Every row gives one point. Each copy is the shape, with its points in the same order, turned, moved and blurred by noise. Some copies are also mirrored. Which?

Shape (9 x 3)
[[-50  69   2]
 [-10 -21  -2]
 [-29  -1 -28]
 [ 26 -24 -21]
 [ 59  67 -27]
 [-23 -58 -57]
 [ 47  21  22]
 [ 49  62 -49]
 [ 57 -49  34]]
Copy 1 (9 x 3)
[[-24 -17  74]
 [ -9   3 -27]
 [-36  10   1]
 [ -1  44 -34]
 [ 33  79  49]
 [-65  27 -61]
 [ 54  27  12]
 [  7  86  48]
 [ 56  18 -64]]
Copy 1 is: only turned
Copy 2 (9 x 3)
[[ 30 -49 -86]
 [  2 -17   0]
 [-13 -29 -30]
 [-18  20  -3]
 [  5  62 -93]
 [-63 -30  13]
 [ 34  44 -34]
 [-25  54 -89]
 [ 16  52  40]]
Copy 2 is: mirrored

Shape (9 x 4)
[[ 23 -20 -81   6]
 [-20 -62 -52 -31]
 [ 13  -6  17  14]
 [-17 -43 -28 -27]
 [-91  73 -44 -15]
 [ 55 -57  40 -18]
 [-55  33 -15  -2]
 [-34 -81 -47 -29]
 [ 21 -21  44  49]]
Copy 1 (9 x 4)
[[-29 -44  16  58]
 [-29 -79   7  -8]
 [ 32   6  -6   1]
 [-22 -52  -1 -10]
 [-87  45  67 -32]
 [ 57 -29 -64  -3]
 [-34  26  39 -22]
 [-18 -92  12 -20]
 [ 81  12   5   7]]
Copy 1 is: only turned
Copy 2 (9 x 4)
[[  -9  -43   20  -87]
 [   8  -91  -26  -42]
 [  -1   -1    2    7]
 [   8  -71  -23  -26]
 [  45   36 -102  -73]
 [  16  -63   56   44]
 [  21   13  -63  -35]
 [  -7 -108  -29  -33]
 [ -32    6   15   39]]
Copy 2 is: mirrored
Copy 3 (9 x 4)
[[-34   7 -78  18]
 [  4 -53 -73  -8]
 [ 23  33 -14 -30]
 [ 16 -37 -49 -16]
 [-67 -52  61  11]
 [ 82  33 -56 -26]
 [-29 -23  33 -14]
 [  7 -64 -79 -29]
 [ 26  57 -16 -68]]
Copy 3 is: mirrored
Copy 4 (9 x 4)
[[-75  20 -44  39]
 [-49 -13 -38 -28]
 [ 19 -13 -10  31]
 [-28   5 -19 -18]
 [-63 -14  98 -14]
 [ 52  18 -71  10]
 [-29 -13  38  -8]
 [-61 -38 -59 -37]
 [ 41 -27 -22  55]]
Copy 4 is: only turned

Shape (10 x 6)
[[-40   6  23  -5 -40 -50]
 [-13  15 -18 113  64  -4]
 [-56  41   8  49  88 -47]
 [-25  27  54 -18   8  -9]
 [ 51 -32 -29 -14 -12  36]
 [ 37 -73 -30  -9   0  47]
 [ 29 -25  10  89  38   5]
 [ 22  -5 -40  20 -16  11]
 [-14  12  21  63  83 -75]
 [ 23  28  28 -21  -4 -34]]
Copy 1 (10 x 6)
[[-77  23 -13 -15  15 -50]
 [ 58  -4 -54  57  64 -61]
 [ -7  36 -85  85  51 -59]
 [-58  52 -45   5  15  10]
 [  8 -42  46  17 -17  25]
 [  9 -59  41  37   0  44]
 [ 43  -9   4  35  79 -19]
 [ 10 -14  25  13 -14 -34]
 [ -8  51 -42  86  73 -54]
 [-47  54  10  11  -2 -10]]
Copy 1 is: mirrored
Copy 2 (10 x 6)
[[ 28  29  -8 -42  -3 -50]
 [ 20   5 -75  82  66  21]
 [ -3   6 -61  20 114 -46]
 [  6  13  22 -37  50 -23]
 [-17 -45  11  -1 -43  41]
 [-50 -42  -9   4 -40  67]
 [-16   7 -34  79  30  25]
 [ 20 -33 -11  14 -18  20]
 [-21  12 -51  60  84 -69]
 [  9 -19  34 -16  15 -37]]
Copy 2 is: only turned
Copy 3 (10 x 6)
[[-22 -17  57 -48 -27  19]
 [ 55 -22 -32  26 -34 121]
 [-10   2  20  51  13 105]
 [-21 -37  47  19 -22  -3]
 [ 69  -5 -35 -24 -39 -42]
 [ 50 -12 -74 -31 -20 -35]
 [ 68 -59 -34   0 -13  67]
 [ 56   7 -13 -28 -48   9]
 [ 26 -23  24  22  43 106]
 [ 27 -21  61  -3 -14 -10]]
Copy 3 is: mirrored
Copy 4 (10 x 6)
[[-56 -26 -21  16 -10 -68]
 [  9  52 -65  90 -41  36]
 [-73  76 -50  61 -14  16]
 [-32  25 -15  -3  36 -47]
 [ 38 -48   2 -27  -4  24]
 [ 40 -70  -3   1  20  49]
 [ 42  16 -15  82 -16  23]
 [ 23 -33 -28  -5 -37  10]
 [-60  64  -1  87 -29  16]
 [-22  15  20 -18 -13 -39]]
Copy 4 is: mirrored

Shape (13 x 8)
[[-25  -6 -10   6 -37   6 -69 -10]
 [  6 -24  62  45   5 -24  41  63]
 [  6 -21  74   5  30 -35  37  20]
 [-42  -3  21  44 -45  15  12 -52]
 [ -1 -10  69  62 -17 -44  38  90]
 [-27 -40 -31   3 -60  18  10  -7]
 [-64 -58 -68  12 -40  25  -7 -15]
 [ 25 -15  48  11 -17  18  50  67]
 [ -7  61  36 -36  16  -7  24  57]
 [-57 -30   2  31 -28  67 -39  -2]
 [ -8 110  -2  -9  37  -5   4  30]
 [ -9 -43 -49  42  -9  39 -11 -25]
 [ 56  72  -7 -19 -10   4  -6  56]]
Copy 1 (13 x 8)
[[-17  31 -23 -47 -20 -14 -10  28]
 [ 42 -63  80  17 -34 -12 -38  -1]
 [ -1 -44  68  41  -9  -7 -22 -33]
 [ 48  61  18 -20 -20  -7 -19 -27]
 [ 45 -59 109  12 -62  -4 -51  31]
 [ 49  25  16 -56  17 -29   9  19]
 [ 51  23 -23 -93  45  11   3  20]
 [ 50 -64  66  -5 -40 -47   2  -1]
 [ -2 -46  49  24 -58   8  69   5]
 [ 31  14 -23 -83 -36  -3 -10 -15]
 [ 12 -22  -6  54 -75  49  79  19]
 [ 57  10 -47 -36  16  -9 -29   2]
 [ 12 -39  -6  40 -64 -36  59  66]]
Copy 1 is: mirrored
Copy 2 (13 x 8)
[[-27   4   1  46 -24   1 -47  38]
 [ 66  -4 -10  27  48  -5  36 -31]
 [ 69 -47 -15   9  46  -1   2 -44]
 [ -2 -51 -32  47  -8 -52  16  53]
 [ 97  19   0  43  49  -6  42 -19]
 [-32  11 -17 -11  -1 -46   0  40]
 [-66  29 -66   7   1 -38  -8  49]
 [ 32  -1  28   3  48 -23  48 -40]
 [ 29 -37  37   1  62  67  13  -2]
 [-63  -7 -16  67  28 -43  -7  31]
 [  5 -56  23  16  15 106  30  21]
 [-61   2 -57  30 -36 -25  10   1]
 [ -1  -8  75   4 -17  71  24 -12]]
Copy 2 is: mirrored
Copy 3 (13 x 8)
[[ 75  13  13 -16 -25  23 -32  25]
 [-60 -26 -25  15 -23   5  -2  86]
 [-53  -6 -38  27 -11 -26  -5  37]
 [  9   2 -13 -69 -31  37 -14  -4]
 [-77 -14  -1  15 -40   4  15 121]
 [ 24 -50  22 -33 -29  58 -35  -1]
 [ 42 -53   6 -47 -39  73 -89   2]
 [-39 -69  -5   9   3  11  20  70]
 [-22 -11  37   5  52 -58 -24  61]
 [ 72 -39 -25 -68 -30  25 -27  40]
 [ -2  25  35 -28  89 -47 -35  56]
 [ 48 -24 -33 -29   0  85 -47  13]
 [  9  -4  62  32  79   1  -1  50]]
Copy 3 is: mirrored

Shape (15 x 9)
[[ -23   10  -42    4   -8   50   36   28   39]
 [ -34   -8    9   27  -38   46  -17   11   23]
 [ -17   19   22   20  -17  -23   21   33   24]
 [ -27   27   -7  -51  -10   -8  -21  -93   32]
 [ -65   -8   22   46  -39    1  -19  -29  -22]
 [  12   24   -6   54  -13   36   14   36  -14]
 [ -16   22  -52  -16  -24   31  -26  -12   38]
 [ -62  -28  -41   12    5    8   26    3  -78]
 [ -47   -3   29   35   64   56   31  -99  -12]
 [ -57  -14   49   54   76  -17   30  -45   39]
 [ -65    0   32 -105  -28   57    3  -55   16]
 [ -64   29  -21   52   46  -36   35   40  -11]
 [  18   15   -9   40   72   54  -28   36  -87]
 [  25 -118  -46   32  -31   19   34  -33   16]
 [  -3   19   39    3  -27   30 -113   21  -24]]
Copy 1 (15 x 9)
[[  12   17  -15  -20  -46   29   17  -60   19]
 [  30  -22   -3  -14  -32   42  -19   -8   47]
 [   6    7   23    2   18   43   29    0   11]
 [ -52  -19   -6 -100  -31  -22   13   42   16]
 [  -6  -10   30   -4  -40   31  -43   56   44]
 [  49   44    9   10   -3   19   -7  -21   51]
 [ -15   -4  -13  -44  -50   -7   37  -19   51]
 [ -23   24    5   59  -62  -28  -38   19   -2]
 [ -54   45   -9  -73  -13    4 -121   13    6]
 [ -81   27   28  -29   39   57  -63   -5   -4]
 [ -19  -47  -76  -76  -52    9   -8   43  -38]
 [ -54   72   30   47    1   37    5   -4   22]
 [  17   60  -42   53   38  -45  -55  -18   61]
 [  14  -50   82  -20  -47  -44  -57  -72   -5]
 [  37  -49  -46    6   29    1   -4   54  100]]
Copy 1 is: only turned
Copy 2 (15 x 9)
[[ -10    9   30   16   -6   22    1  -74  -58]
 [   7   27   35  -25  -37   24  -13   -1  -54]
 [ -22    3   -1    7  -29    6  -36  -12    1]
 [  60   -4   43  -67   46    4   17  -21   35]
 [  39   22    5  -52  -17    8  -57   22  -46]
 [  16   23    1   44  -39   -7  -18  -16  -59]
 [  45   -5   31  -28  -17   37   25  -57  -23]
 [  41   38  -64  -17   39   32  -37  -15  -78]
 [  42   -3   56  -15   92  -40  -27   25  -79]
 [ -21  -64   33  -21   61  -30  -66   24  -47]
 [   7   73   60  -70   68   45   35   -1   12]
 [  -1  -37  -35   35   21   34  -86  -20  -48]
 [  53   -1  -29   79    9   20   20   52  -99]
 [ -15    4  -38  -83  -17  -59   35  -54 -105]
 [  64   13   18   -9  -70   56   31   78  -20]]
Copy 2 is: only turned
Copy 3 (15 x 9)
[[  11   62  -11  -52    0   26   18  -48   -6]
 [   0   30   22  -13    3   -5   29  -14  -68]
 [  12    7    2   -3   -2  -30    7  -33   27]
 [ -68   71   -8  -12   42   13  -74    7  -17]
 [ -36   23  -17   34   -5  -29   18   13  -48]
 [  61   19  -25   -1   -3    7   32   -5  -23]
 [ -22   49    7  -33   32   57  -10  -15  -21]
 [ -14   39 -106  -22  -12  -12   42   28  -15]
 [  10   72  -87    3   22  -43  -67  -29  -90]
 [  -8   13  -70   16    7  -71  -65  -82  -38]
 [ -68   87   22  -86   14  -30  -47   38  -49]
 [   2   21  -79   16   24  -40   31  -53   27]
 [  80  -24  -96  -33   68    1   32   31  -47]
 [ -24   -7  -60  -35 -105   60  -28  -17  -66]
 [   5  -28   41  -10   70    4   28   47  -70]]
Copy 3 is: only turned

Shape (16 x 11)
[[  14  -30  -18  -26   57  -29    9  -17   -1  -57   17]
 [  10  -26   42    3  -35  -28  -72   43   14   31  -23]
 [  22   12   -5   -9  -23    1   12   39   62    8  -60]
 [ -33  -11  -20   49   42  -34    2  -97   64  -26   51]
 [  -2   79  -19  -15   11  -38   -4  -13  -43   -8   16]
 [  -5   -7  112    4   54  -37   17  -17  -36   16  -58]
 [ -82   13  -27    0   44  -38  -23   32  -13  -20   32]
 [  -4  -28  -26   13   28  -22   14   16   38   40    6]
 [  17   12    4  -19  -58    8  -25   37  -35    5   -8]
 [ -63   31   12  -22   59   29  -27   15  -34   -6  -13]
 [ -80  -12   -7  -26  -21  -23  -21  -16  -45   36 -116]
 [ -30  -20  -21  -17  -28  -35   10   29  -40   40   39]
 [  24  -14  -16   13   39  -43  -98  -66  -38   -9   44]
 [   9  -20   31  -16   43   33  -93   23  -32    4  -26]
 [ -12   71  -18  -24   -1   -9  -14   21   26   11  -18]
 [ -78    4  -30  121   17  -41   22   47   17   26   29]]
Copy 1 (16 x 11)
[[  51  -37    8  -35  -15  -52  -15  -42    5  -35  -24]
 [  19   24  -43   21  -44   -6   20   53  -15   20   52]
 [   3   28  -42   37   23  -48   28   43    8   11  -42]
 [  -5 -117  -14  -18    9   -5  -12  -81   25   50  -18]
 [ -18    3  -22  -20    5   -5  -14  -28   81  -64   17]
 [ -19   15  -11    6   19  -95  -68  -10  -33   -4   85]
 [   6  -40  -44  -97   12    6   11    1   14  -35   18]
 [  31  -33    2    0   48   -6   30   14   -4    9    0]
 [ -10   63  -12    4  -37   13   11   26   17  -24    4]
 [  -5   -1  -34  -78   18  -12  -68   35   21  -31   14]
 [ -20   44 -106    2   43   24  -50    2  -65  -43   17]
 [  11   32    8  -39   18   41   40  -17   -1  -22   35]
 [  41  -74  -10    8  -71   34  -47  -37   33  -32   49]
 [  38   -1  -18  -13  -49   -6  -69   73   -6  -19   32]
 [  -6   14  -55   -8   26  -13    3   25   69  -16  -12]
 [ -77  -89   -5  -52   51   12   75   23  -16   -3   24]]
Copy 1 is: only turned
Copy 2 (16 x 11)
[[ 64 -58  -2  34 -23  22  30   9 -25   0  28]
 [ -6  -7 -36 -23 -11 -49 -85 -22 -49  -7  36]
 [ -1  24 -26  45 -12 -62 -22  -3  25 -41  17]
 [ 66 -50 -14  57  36  13  26 -55 -24  82 -44]
 [ 78   4  10 -57   5  -3  34 -28 -11 -20   8]
 [  6 -61  24  -2  42   6 -33 -12 -90 -89 -29]
 [  7 -24 -31 -44 -43  21  59 -48 -48  25  -3]
 [  3 -19 -38  16  -4 -22  -3  26 -10  11 -27]
 [ 11  17   1 -45  -1   4 -46 -20   6 -19  64]
 [ -6  -7 -51 -24  15  43  45 -43 -54 -46  25]
 [ -8 -10 -36 -24 -40  50 -52 -76  11 -94 -31]
 [ -7 -26  -1 -71 -12  10 -13   1  23  24   6]
 [116 -34 -34 -25   6  49 -44 -33 -69  45  15]
 [ 24   3 -69 -15   5  38 -46 -12 -86 -37  69]
 [ 38  32 -40 -25   1 -43  26 -33  -4 -35  15]
 [-49  41   3 -13 -16   9  35 -24 -44  82 -75]]
Copy 2 is: only turned

Shape (16 x 12)
[[  51   59  -25  -77  -26  -17  -11   10    1  -64   25  -27]
 [  -6   13  -19   16  -53    6  -19  -31  -23  -18  -60   24]
 [  21  -75  -25   96   -3  -59   50   20   23  -24  -31  -28]
 [  15   -9   55   38  -40   -1   -5    2   -5  -25   28   31]
 [  41  -54  -30   69   48  -31    6  -11   67   -2  -65    6]
 [   5  -19   31  -30  -89  -22   10  -68  -11    5  -18   11]
 [  22   45    9  -66  -50   23   50  -41  -30  -55   32  -37]
 [  21   29  -21  -19   25   23   68   17   14   15   30  -35]
 [  11   -7  -29  -26  -49   28  -20  -20   37  -11   73  -30]
 [  52   30  -12  -47  -39   49   -9   35  -24   -3   10  -59]
 [   2  -64   25   68   66  -69   -9  -12   20   13  -51  -42]
 [  45   19  -11   30  -38  -24   -1  -71  -50    2   28    9]
 [   2 -112  -25   52   49    2    4  -20  -13  -38    6  -22]
 [ -53  -31  -34   60   42  -81   26   19    1    9  -31   -8]
 [  16  -78  -39   58   32  -80   25   16   -4   25  -21  -48]
 [  51  -27    0  -38  -32  -14   -9    0  -10    2  -30   81]]
Copy 1 (16 x 12)
[[-33 -51 -28  19 -26  27  61 -44 -14  34 -69 -37]
 [ 18   1   3  52 -34   9  -2 -21  35 -21  38  -2]
 [-45  28  49 -84 -12 -37  12   4  27  -5  87 -36]
 [ 34  18  -7 -18 -42 -70 -15 -17 -22  -3 -11 -17]
 [  4  41  39 -80 -37  49   6  10   9   7  90 -42]
 [-29  53 -25  49 -32 -19 -24 -50  22  13 -13  34]
 [-12 -28 -22   5   2 -10  19 -85  37  21 -88  21]
 [ -8 -24   7 -72  23  34   9 -33   0 -36 -58   7]
 [ -3  27 -50  -1  44   4  22 -64 -23  -3 -35 -53]
 [-20 -72 -51   0  16  20 -29 -31  -3 -11 -49 -36]
 [ -8  36  15 -88  -9  13   5  57  -6  53  91  12]
 [ 11  -6  11  15 -18 -24  -3 -87 -37   1  27  34]
 [ 22  34  55 -68  49 -17 -15 -15  25  60  57 -48]
 [-13  24  75 -44  17  -6  48  56   7 -12  59  20]
 [-61  13  57 -71  34  -5   0  24  -9  22  83  -3]
 [-10  22  45  41 -66  25 -48 -19 -20   2 -21 -39]]
Copy 1 is: mirrored
Copy 2 (16 x 12)
[[  37  -84  -66  -27    4   17    0   17  -40   -1  -32  -34]
 [  24  -28   35  -20  -45    3   90    3  -17   22   29    2]
 [ -43   44   44  -19  -94   -7   24  -32   -2 -103  -22   18]
 [   2    3    9   50  -62    0   -4   15  -33   16   32   17]
 [ -22   52   67  -57  -21  -24   37   -8  -55  -76  -11   51]
 [ -20   -7  -24   35  -28   46   99   37  -29    9   37  -17]
 [ -28  -96  -48    9    6   37   16   35   17   22    2  -28]
 [ -38  -15   13  -12   41    2  -26  -17   15   -8  -24  -40]
 [  -1   -8  -82   24   17  -11   21  -31   -1   13   -4   19]
 [  47  -74  -17   36   39   12   17  -24   13  -18  -15  -21]
 [   0   79   63  -44  -35   57    9    2  -17  -91   19   48]
 [ -25  -35  -20   -9  -36   15   35  -25  -35   -3   91  -17]
 [  -8   47    3  -30  -40  -31    7   20   49  -86   40   63]
 [  -4   79   54  -75  -73   25    7  -19   19  -40   -2  -20]
 [  -9   66   32  -41  -47   19   20  -35   11 -121    9  -12]
 [  32    6   10   17  -16  -39   59   60  -64  -17   28  -42]]
Copy 2 is: only turned
Copy 3 (16 x 12)
[[ -50   -5  -12   39   63    1   29   63   -3   73   35   38]
 [ -60   55  -12  -26   47  -32   35   -2  -40   11   -7  -42]
 [  25   52  -20  -68   59   57  -39    0  -44   60  -95  -44]
 [   3   46    1    2   24   46   51  -14  -53  -14   -6   -1]
 [  10   15  -33 -102   20   23   -7  -21    9   80  -47  -58]
 [ -48   59   68   38   -1   -2   55   29  -51   29  -15  -42]
 [ -31   35  -11   96   25  -24   23   47  -27   53    0   52]
 [  13  -16  -41   56   19    6  -53    4    4   41   14    4]
 [  -4   -5  -26   33   -6   18   16  104  -24   17    0  -22]
 [ -41  -38  -16   33   30  -19  -22   39  -72   25   32   35]
 [ -13   37   20  -87  -11   79  -37  -33   22   46  -67  -33]
 [ -12   98   14   -3   15    8   13   37  -38   43   45   -7]
 [  50   42    5  -75    6   16  -33   35    6    4  -88   15]
 [  -7   67    4  -54   68   52  -62  -21   43   23  -62  -59]
 [   9   32   44  -78   43   58  -89   11   -8   55  -55  -48]
 [   3   -5   51  -32   49  -32   67  -14  -37   28   12  -32]]
Copy 3 is: mirrored
Copy 4 (16 x 12)
[[-63  50 -21  37   0 -39  33  32 -10 -24 -19 -96]
 [ 40  41  -9 -26 -52   8 -22 -12 -48   8  -1 -43]
 [  9 -10 -25 -42 -56 -31 -43 -56  47 -92  36  55]
 [ 22   9  16   0 -21   3 -11  44   4 -35 -49  30]
 [-38 -22 -26 -14 -49  26 -29 -85 -32 -69  36  60]
 [ 55  75  40  37 -12 -35 -31  -6 -33   2  -6  -8]
 [ -5  64  39  10  36 -61   5  45 -26 -36  -2 -87]
 [-54 -30  16 -24  57 -58   0 -12  -5 -25  -6 -31]
 [-31  14  -5  45  35 -23 -57  49  -4  11   8 -33]
 [-39  62 -37 -23  66 -13  11  27  -4   8 -20 -57]
 [-17   4 -12 -40 -65  -7  18 -47 -21 -37  63 107]
 [ 63   4 -31  22 -13 -38  -4  32 -61 -35   6 -11]
 [ 17 -12  11 -15   3  37 -14 -10  25 -56 104  44]
 [  2 -53  -2 -53 -78 -43   0 -44  25   2  54  42]
 [-12 -12 -40 -26 -32 -41   2 -66  41 -41  66  62]
 [ 41  23   6  44 -11  34  21 -50  -9  -2 -42 -13]]
Copy 4 is: only turned
